Each row of a before or after table is a point. The points were changed in one or more steps. Then noise was added and the rows were shuffled. The steps act on columns, c1 being the first. Write out the steps. A step turns or swaps two columns, mirrors them in a line or flattens them onto one, adds a multiple of one to another, or multiplies or shifts one. Angles are multiples of 10 degrees, from the lower column toward the higher: turns from -170 to 170, lines from 10 to 170 but not 90. Use the fewest steps. Two steps may share a column if one is a turn and the other turns, adds or multiplies; they go together, in the order done. Otherwise the lowest column goes first.
In the rows, zero is written as 128.

Before:
[[166  89 103]
 [ 94  87 143]
 [198 211 168]
 [111 163 143]
 [139  93 133]
 [132 216 136]
 [165 126 152]
 [190 117 170]
 [139 170 143]]
After, 9 rows:
[[192 140  96]
 [248  54 185]
 [141 138  88]
 [162 100 149]
 [215 110 110]
 [217 171 104]
 [188  93 156]
 [184  73 203]
 [240  96  96]]
Steps: shift c1 by 50; turn c2 and c3 by 120 degrees

Before, 13 rows:
[[174 145 156 143  91 118 137 127  72]
 [130  68   9 153 121 130 125 219  95]
 [109 111 142 129 104 145 124 134 112]
 [122 125 137 172 203 140  81 133 153]
 [108 148 127 166 138 157 102 167  43]
 [141  36  43 114 125  50 126 129 161]
 [138 155 154 155  85 148  47 175 109]
 [152  15 167 171 165 129 120 125 142]
 [134 141 181 169 151 152 139 142 157]
 [133 131 148 155  86 145 143 182 143]
 [107  51  87 183  86 151  91 124 150]
 [102 146 178 149 129 123 133 210 117]
 [122 135 163 188 140  72 145 164 144]]
After:
[[131 114 196 117 139  72 119 164 147]
 [125 122 112 248 122 129 189 220  95]
 [117 156 163 143 137 156 115 167  43]
 [146 124 153 106  92 118 108 127  72]
 [102 126 164  85 128 125 108 210 115]
 [ 93 129 134 117 103 143 146 135 113]
 [176 114 182 105 164 130 240 124 143]
 [141 113  87 204 125  50 219 129 161]
 [103 114 159 117  86 142 122 182 143]
 [149 119 186  91 152 152 113 141 156]
 [ 78 151 168 186  88 149 211 122 149]
 [173 173 173 135 203 141 141 136 152]
 [108 214 162 114  84 147 116 174 111]]
Steps: add 0.7 times c5 to c1; mirror c2 and c7 in the line at 140 degrees; turn c3 and c4 by -70 degrees
